Each row of a before or after table is a point. One or more steps were done to the points. Then noise was added and the rows were shuffled. The steps act on how far a point lies along the listed directions, d1 being the first. Name the steps. A step turns or swaps two directions, mirrors them in a line or flattens them onto one, adds a multiple of one to another, or multiplies one. Angles are multiples of 10 degrees, from the lower direction toward the higher: turns from -170 to 170, lines from 10 to 170 but not 90. Use the fewest steps. Two steps may share a direction if one is a turn and the other turns, adds or multiplies; they go together, in the order done. Otherwise the lowest direction goes first.

Directions:
(1): [-25  32]
(2): [32 25]
Before (11 x 2)
[[-14  56]
 [ 20 -49]
 [-24   2]
 [-25 -31]
 [  9  20]
 [ 15 -25]
 [-40 -30]
 [-28  11]
 [-36 -46]
 [-23  22]
 [ 16 -24]]
After (11 x 2)
[[-11 -27]
 [-63  -2]
 [ 35  52]
 [-24 -49]
 [ -9  27]
 [-50  15]
 [ 22   6]
 [-13 -26]
 [-14  21]
 [-42  -4]
 [  5  34]]
Steps: turn d1 and d2 by 50 degrees

Directions:
(1): [ 26  25  19 -41]
(2): [ 37 -35  25  12]
(3): [-16  23  45  24]
Before (14 x 4)
[[ 26 -28  -4 -13]
 [-16 -36 -54  18]
 [ 37 -32   0 -10]
 [ 41 -17 -21 -29]
 [-16 -17 -35  24]
 [-13  29 -12 -22]
 [  7 -29 -45  -9]
 [-36  12  -4  54]
 [ 60 -31 -18 -50]
 [-34   4  -5   8]
 [ 11 -20  -2 -35]
 [ 16  -7 -16 -20]
 [-28  16 -33  22]
 [-48  -9 -68  50]]
After (14 x 4)
[[-29 -12 -39  26]
 [-33   2 -24   9]
 [ -7   8  32  34]
 [  7  15  77  58]
 [-49 -20 -66  27]
 [-30 -23 -15   0]
 [-31 -11   2  45]
 [ 28  31  50   1]
 [  8  -7  32  -4]
 [-26   5  40  47]
 [-37  11 -28   8]
 [-11 -14 -17  14]
 [ 25   0  36  28]
 [ 25 -33  -2   3]]
Steps: turn d1 and d3 by -100 degrees; multiply d2 by -1

Directions:
(1): [ 19  69 -20 -15  33 -11  10  16 -12]
(2): [-20 -14  -8 -26 -10 -23   0  71  22]
(3): [ 41 -32   2 -30  26  41  -9  21 -32]
(4): [-11 -24   5 -33  38 -17  56 -25  16]
(5): [24 18 70 11 -9 12 25 19 20]
(6): [ 33  -4 -33   5 -50  -1  50   3 -14]
Before (9 x 9)
[[  0  19 -16  15 -29 -28  48  24  20]
 [  2 -20 -15  -2  10  12 -22 -14 -14]
 [ 17 -26 -39 -12  12  18  13 -24 -35]
 [-55 -20  22   9 -10  -3 -33   0  26]
 [ 17   4  -1 -22  18  13  17  -7 -25]
 [ 29  13   9  21 -16 -12  40  17  27]
 [  2 -13  -5  19  -5  15 -22  -6 -31]
 [-29  36  18  13   8 -19 -42   9  17]
 [  9 -31 -24  14  10  14  11 -56 -29]]
After (9 x 9)
[[  0 -11 -22  13  -4   6 -17 -34 -15]
 [  0  -2 -12  38 -15  16 -31 -22 -37]
 [-10  14  22  -2   2 -21  29  49  34]
 [  0  35  14  13 -32 -13 -21  43   9]
 [-13 -20 -40  -5  26  -3   4 -41 -20]
 [-12  -5  30  36 -35  22  -5 -47   6]
 [ -7 -18 -17  29  22   7  11 -90 -23]
 [ 29   1  24   4  14  -4  22  35  26]
 [ -4  -7 -17 -33  22  -3  13  11 -20]]
Steps: add 1.5 times d1 to d2; turn d3 and d5 by -40 degrees; multiply d4 by 1.6; multiply d6 by 0

Directions:
(1): [-25 -25 -18  14  22  67 -48  14 -24 -14  -5  -3]
(2): [ 11  17 -52  28  25 -41 -41  -7  -3  25  -7  38]
(3): [-21  42   4  55 -56   1 -17   5  -4 -10  31 -14]
(4): [ 35 -11 -13  37  19  -7  14  12  28 -74  -8  -3]
(5): [ -2   7  13 -17 -17 -29 -35  58   1  -5 -55 -28]
Before (13 x 12)
[[  4 -13  33 -17  -3  16   4   2  14 -43   0 -23]
 [-28 -27  25 -26 -10  24  -4  10 -11   8  -8 -26]
 [-21  25  -4  35 -30  22 -33  28 -20  -7   9 -16]
 [ -8   7  -3  -7   3 -22 -60  54 -14   3 -47  -8]
 [  4 -13  21 -14  -7  24  28 -20  -4 -12   3  -5]
 [-23  -3   6  10  -5  23 -16 -14 -14   0  15  -3]
 [-13  -1  37 -11 -26  17  19  21  -1  -4  14 -31]
 [ -7   7 -11  -3   3 -28  -7 -15   4  43  -1  27]
 [ 11  13 -11  27 -27 -18   4  13   8 -28  -1 -11]
 [-35  23 -12 -12 -18 -10 -21 -13 -17  68  21  16]
 [ 10  -5 -27  -9  31  -6   7 -17 -11  16  -4  27]
 [ -3  -7 -19 -34  31   4 -18 -11 -15  17  -9   6]
 [ 13 -19 -22   5  32  16  -9 -12   2  -3   2  11]]
After (13 x 12)
[[ 14  34 -33  13   0 -51  -3 -30   0  14  21  20]
 [-12 -21  99 -53 -45  47  41  16  14 -54   3 -65]
 [  4 -16 -21  -4   7  10 -24  26  -6 -15 -29 -10]
 [ 11  35 -51  16  15 -60 -22 -16 -10  47  -4  46]
 [ 13   6 -68  28  45 -43 -33 -34   4  42   1  69]
 [-14   3 -21  36   3  47 -28  20 -15 -26  12  -7]
 [  2  30 -21  19 -13 -44 -26   0   1  37   0  13]
 [-24   4  14  10 -14  23  -7 -13 -11  -4  19 -15]
 [ 37  21 -54  73  29 -44 -31   1  16 -42   0  37]
 [-17 -28  69 -11 -42  47  70 -11  15 -47  37 -52]
 [-12 -17  77 -44 -45  48  55  -4  -6 -15   1 -46]
 [ -3   4 -67  36  49  -4 -22 -48  -5  33  41  64]
 [-16 -41  92 -42 -28  88  70  21   4 -51  24 -66]]
Steps: swap d1 and d3; multiply d2 by 3; swap d4 and d5

Directions:
(1): [ -4  11  14  22 -28  14   3 -30  33 -68  23  33  -8  50   8 -26 -31 -23
  28 -34]
(2): [ -9  -3  26  -7 -41  32  15 -35   3   3  13 -33  36 -38 -75  -4 -40   4
  10  21]
(3): [ -3  -2  24 -12  50  22 -29 -12  -1 -58  35  -2  43 -48  31  10  19  41
   6  -7]
(4): [ 26 -40   8  43  -3  34 -21 -48  10  58  -1 -23   0   4  28 -23  26  12
  43 -24]
(5): [ 36 -16  27  26  60 -12  22 -10  -4 -32 -43 -34   8  13 -17  25  -1 -57
  21  23]
(6): [ 17 -46   7  16  33   5  32 -11  44   3 -13  63 -40 -32 -26  -1 -19  32
 -29  -1]
Before (10 x 20)
[[-31  29 -38 -25 -55 -31  10  19   5 -28  13  56 -44  40  -1  -5 -44   1
  -36   1]
 [ -1   4 -12  24 -23 -24  22 -11  20 -46  -2  10 -21  58 -17 -16 -49 -34
   15 -16]
 [ 22 -30  34  48  95  -7 -11 -34  30 -39 -13  16  -3   2  67  -1  23  10
   40 -13]
 [-12 -18  -9 -28  31   8   6  12   6   4  -1  31  -5 -35   4  13  -2  43
  -24 -13]
 [-13  22 -22  -3 -48  -6   4  25  -9  53  -5  15 -21  14  -2 -15  -4  12
  -37   1]
 [ -2 -12  36   4 -20  21 -22 -27  28 -40  33  15   5 -10  21 -22   3  43
   10 -31]
 [ 16   9  16  -6 -13 -30  59   9 -29  -7 -43 -53   2  10 -56  18 -26 -40
  -10  27]
 [ 12 -31  16  27 -17  26  35 -37  14  17 -23   0 -17 -36 -64  -6 -23 -19
    5   8]
 [-12 -30  11   5  -4  41 -33 -45   8   3  55  11  12 -24  -4 -25  28  68
   23 -27]
 [-17  33 -27  -5 -68  -2 -14  29 -38  24 -11 -42  -5  51  10 -17  -7 -16
  -14 -26]]
After (10 x 20)
[[ 11   2  -3  29 -51  23 -10  -6 -30  37 -25 -63  -2  42   5 -22  -5 -20
    9 -26]
 [  9  -5  -2  21 -17  -2  18  -3  -4  47 -21  -7 -14  16 -20 -11  -8 -13
  -15   6]
 [-11  12  33 -15  -7  -8  -9   2  11 -80  27  18  14   5  19   4  -4  22
   -4 -22]
 [-23  38  -1 -10  53 -37  -6  41  -1 -59  11  36  -7  13  63   6  12   7
  -13  -2]
 [ 21 -24  19  13 -39   9  37 -34  -3  60 -11 -49   2 -21 -30  -8 -17  21
    4  -4]
 [-15   6  15 -11 -31  13  27  -7  -8 -24  -1   1   7 -49 -63   7 -30 -14
  -18  24]
 [  5 -21  -6 -23  52  -4   8  13   8  -8 -17  24  -5 -20   5  19  -5  22
  -16 -13]
 [ -2  -9 -11  33 -40   0   9 -28  26 -15  10  13 -19  45 -14 -26 -45  -5
   19 -26]
 [-36  25  -2 -32  26  -4 -23   5 -14 -77  40   3  27  -2 -11  15  13  20
   -4   0]
 [ 23 -37  -9  43 -33   5  12 -47  32  21 -11  36 -51  36   2 -19 -31   3
   11 -18]]
Steps: flatten d1 and d5 onto the line at 170 degrees; turn d2 and d3 by 20 degrees; mirror d4 and d6 in the line at 110 degrees
